Each row of a before or after table is a point. The points were changed in one or more steps. Then noise was added and the rows were shuffled. The steps act on columns, c1 being the first. Name the steps. A step turns or swaps two columns, mirrors them in a line or flattens them onto one, adds a multiple of one to another, or multiplies or shifts one. Angles are multiples of 10 degrees, from the lower column toward the higher: turns from -170 to 170, lines from 10 to 170 but not 90. Use the fewest steps. Two steps may share a column if one is a turn and the other turns, adds or multiplies; they go together, in the order done. Otherwise the lowest column goes first.
In the rows, 128 means zero.

Before (13 x 2):
[[118 160]
 [130 160]
 [134 104]
 [154 134]
 [172 153]
 [ 87 139]
 [173 155]
 [ 92  93]
 [138  86]
 [149 121]
 [113 160]
 [135 104]
 [150 157]]
After, 13 rows:
[[154 174]
 [123 154]
 [ 89  87]
 [100 135]
 [165 120]
 [140  91]
 [ 82 140]
 [129 153]
 [154 114]
 [105 138]
 [158 171]
 [157 152]
 [162 131]]
Steps: swap c1 and c2

Before:
[[134 112 149 140  89  83]
 [120 115 115 109 134 128]
 [123 155 132 119 137 110]
 [125 135 147 107 152 131]
 [ 95 130 148 116 103 130]
 [168  88 115 116 138 135]
 [125 141 157  92  91 118]
 [131 126 152 108  75 156]
 [150 136 154 111 115  84]]
After:
[[102  82 124  57 104 131]
 [100 125 148  94 117  72]
 [106  85 131 177 120  97]
 [110 154 123  68 136 109]
 [ 96  98 120  28  97  81]
 [143 128 121  74 142 108]
 [127 150 127 112 107 102]
 [130 122 169  96 166 121]
 [115 105  89  92 116 118]]
Steps: turn c1 and c3 by 100 degrees; turn c2 and c5 by -60 degrees; multiply c4 by 3; turn c4 and c6 by 20 degrees

Before, 12 rows:
[[158 154  95 153 113 109 113 164 134 138 155]
 [143 138 148 126 101 119 122 147 144  85 143]
 [105 157 166  99 118 179 134 162 124 167  76]
 [132 121 138 154 124 119 120 156 110 146 161]
 [ 99  91 133  93  84 164 109 139 156 113 133]
 [ 85 156 122 137 103 142 132 108  88 131 111]
 [ 71 168 129 116 106 110 176  99 110 147 120]
 [144 102 126 142 101 159 135 197 164  86 143]
 [126 134 159 100  74 173 155 141 107 158  92]
 [105 151 107 104 127 125 151 106  88 119 155]
 [123 126 107 138 135 114 142  92 118 126 132]
 [ 93 140 114 107 114  95 149 120  87 128 105]]
After (12 x 11):
[[146 141 145 127  62 143 122 148 143  46 130]
 [152 167  92 152  74 160 113 165 134  98 137]
 [112 114 169  98  82  62 138 161 126 126  98]
 [102 142 110 104  87 153 152 106  90  80 120]
 [100  38 139  93  45 122 110 138 155  70  90]
 [143  49 121 141  61 133 133 196 162  46  94]
 [ 84 147 130 137  62 108 133 108  91  92 121]
 [133  87 156 100  35  78 154 142 108 116  97]
 [132 118 137 153  83 162 120 157 110 104 125]
 [ 92 197 121 107  76 118 152 121  86  87 168]
 [ 72 197 139 115  67 127 176  99 111 106 148]
 [121 142 107 138  94 136 144  90 118  85 140]]
Steps: turn c1 and c3 by -10 degrees; turn c6 and c11 by -110 degrees; add 1.5 times c11 to c2; shift c5 by -40; shift c10 by -40

Before:
[[139 131 134 162 130 143 133 116 111 162 133 150 168 139 141 134 111 130]
 [154 100 117 107 123 167  78 134 162 123  50 148 123 140 128 126 153 130]
 [151 168 127 107 141 163 123 141 156 125 114 121 118 130  82 117 119 139]
 [101  84 181 106 136 109 157 146 101 113 127 144 124 120 106 144 107 147]
 [124 105 120 143 161  57 150 147 125  99 118 111 109 135 101 133 118 143]
 [140  87 114 144 143 171 147 118 130 103 113 115 203 131 121 119 115 138]
 [ 99  84 110 137 135 161 148 133 132 127 126 130 142 132  81 113 118 131]
 [147 109 144 172 128 155 134 121 115  99 135 111 131 105 124 115 130 145]
 [132  99 144 117 131 125 151  96 107 109 133 155 120 141 135 158 150 198]
 [141 146 155 127 123 117 146 150 105 117 135 156 150  96 120 117 176 147]
 [126  96 133 135 164 150 109 148  95 140 132 118 112 123 111 123 108 128]]
After:
[[159  62 184 112 128 160 138 146 104 115 125 149 122 140 105 146  73 116]
 [127 180 127 108 134 111  95 143 154 122 112 124 115 140  81 117 106 152]
 [125 117 130 134 142 106 114 147  95 136 130 115 109 164 109 126  78 126]
 [117 142 117 108 136  67 110 131 162 122  51 154 124 119 131 124 188 155]
 [187  82 142 125 144 150 125  99 108 109 132 154 120 125 130 158 180 166]
 [134 113 146 165 108 122  97 121 114 101 136 102 128 141 124 114 132 153]
 [137 129 156 133  99 147 134 151 101 118 134 156 149 143 119 114 248 149]
 [147  78 110 136 141 135  89 131 132 128 124 133 142 136  84 111 102 106]
 [132  87 113 145 139 134  80 116 125 100 115 114 204 139 125 120  95 145]
 [146  71 120 138 148 170 185 147 124 100 117 106 105 156 100 133 103 133]
 [127 130 133 164 139 125 116 120 111 161 135 140 167 124 142 134  85 138]]
Steps: mirror c1 and c18 in the line at 60 degrees; turn c6 and c7 by -110 degrees; add -0.7 times c6 to c2; turn c4 and c12 by -10 degrees; mirror c5 and c14 in the line at 30 degrees; multiply c17 by 2.5

Before, 10 rows:
[[ 84 152 111 163 139 114 170 170 120 149 119 110 146  93 157 135 130 158
  117 104  92 153 117 124 125  78 156 119 107 119 120 156 168 150 137 149
  142 114 126 118 123 107 128 146 107 128 125 128]
 [157 141 220  91 166 137 108 117 193  89 133  60 106 156  56 120 165 161
  128 161 151  92 154 110 119 146  90 204 147 184 154  94  89  96 159  66
  134 193 146  90 162 140 110 154 136 164  75  97]
 [136 138 155 138 128 128 132 116 157  97 133 116 126 103 102 136 157 154
  122 181 133  86 108  93 130 171 142 189 168 164 113 102  90  99 145  95
  137 147 139 100 198 149 109 118 119 135  96 101]
 [118 152 100 139  98  74 154 157 131 150 132 114 148 148 152 144  84 157
  113 101  93 150 108 104 131 111 156 111 124 103 112 117 154 137 107 146
  157 130 108 113 114 123 136 137 101  86 144 147]
 [121 181 105 149 127  80 149 151 127 158  92 154 140 126 160 152  93 133
  139  88 140 157 129 139 115 107 154 146 131 125 147 129 138 180 163 135
  124  98 124 148 107 125 136 190  81 114 143 144]
 [151 129 143 115 169 161 101 104 170 106  98  85 128 148  87 110 162 136
   61 177 144 117 136 137 110 108 124 165 141 146 159 116 102 121 178 107
  153 152 181  68  93 109 107 153 161 153 110 140]
 [129 188 167 126 122 115 136 175 161 146  88 161 139 160 148 157  87 104
  124 137 157 126 134 127 106 116 141 150 106 137 128 146 126 152 134 176
  155 114 115 150 157 136 109 188 109 152 106 122]
 [108 124 178 154 113  80 147 106 108 128 160 110 110  79 112 119 142 155
   97 130  87  80  85  78 169 147 111 166 152 141 110 134 120 119  88 129
  118 115 140 108 144 171 161  98 134  87  99  92]
 [129 106 117 148 132 113 166 136 102 145 152 113 114 125 135 126 127 151
  129 103  73  86  62  62 125 145  96 139 146 124 129 115 135 109 105 127
  143 112 130 128 166 189 138 124 112 124  97  97]
 [104 156 116 141 135 108 181 134 157 178  82 144 153 135 145 134  78 105
  156 105 141 161 149 147 130 113 150 133 126 126 118 137 143 146 169 167
  150 125 114 142 107 104 107 163 142 123 146 124]]
After (10 x 48):
[[135 127 155 137 128 128 132 116 158  92 132 115 126  97 101 136 158 154
  122 181 134  85 108  92 131 171 143 188 167 164 113 154  90  98 145  95
  137 135 139 118 198 148 108 119 119 136  76 100]
 [ 85 127 111 163 139 114 169 170 119 154 119 110 145  95 159 135 130 157
  117 104  93 153 116 125 125  77 156 119 106 118 119 100 167 150 137 150
  142 124 126 114 123 106 128 146 107 129 123 127]
 [105 127 115 142 134 109 181 134 158 168  82 144 153 139 145 135  78 105
  157 103 141 160 148 147 129 112 151 134 127 126 117 120 143 145 169 166
  149  98 115 132 107 104 106 163 143 124 157 124]
 [122 129 104 148 127  80 150 152 127 170  90 153 140 133 161 151  94 133
  138  89 140 156 129 139 116 108 154 147 131 124 148 129 138 179 164 136
  123 133 124 128 107 125 136 189  82 114 154 144]
 [128 128 116 148 131 113 167 136 103 151 152 113 114 126 135 126 127 150
  129 104  74  87  62  62 124 145  95 138 145 124 130 140 134 109 105 127
  143 130 130 127 166 190 138 122 112 125  79  97]
 [157 130 219  93 166 135 109 117 194  54 133  59 106 139  56 120 165 160
  128 160 151  92 153 111 119 145  90 204 147 184 156 161  90  96 159  67
  134 104 147 132 162 140 109 155 134 164  43  97]
 [108 128 178 155 113  81 145 106 107 135 160 109 111  79 111 119 141 155
   97 130  87  79  86  77 168 148 111 166 152 141 109 122 119 119  87 129
  118 139 140 109 144 171 160  97 134  87  80  92]
 [129 129 168 126 122 116 137 175 161 149  89 160 139 164 148 157  88 103
  125 137 157 127 133 128 106 115 141 150 107 136 126 110 128 152 134 175
  154 126 115 141 157 135 109 189 107 153  94 122]
 [151 128 144 115 168 161 101 103 169  93  98  85 128 128  86 110 162 136
   60 176 143 117 134 138 110 107 124 165 141 146 159 140 103 122 177 107
  154 124 181 127  92 111 107 153 160 153 100 139]
 [119 128 100 139  97  74 155 159 131 143 132 116 148 141 153 142  84 156
  112 100  92 150 109 103 132 112 157 111 123 103 113 138 154 137 106 147
  157 113 107 132 114 122 135 137 102  85 153 146]]
Steps: multiply c2 by 0; mirror c10 and c38 in the line at 160 degrees; flatten c14 and c40 onto the line at 20 degrees; multiply c32 by -1; multiply c47 by 1.6
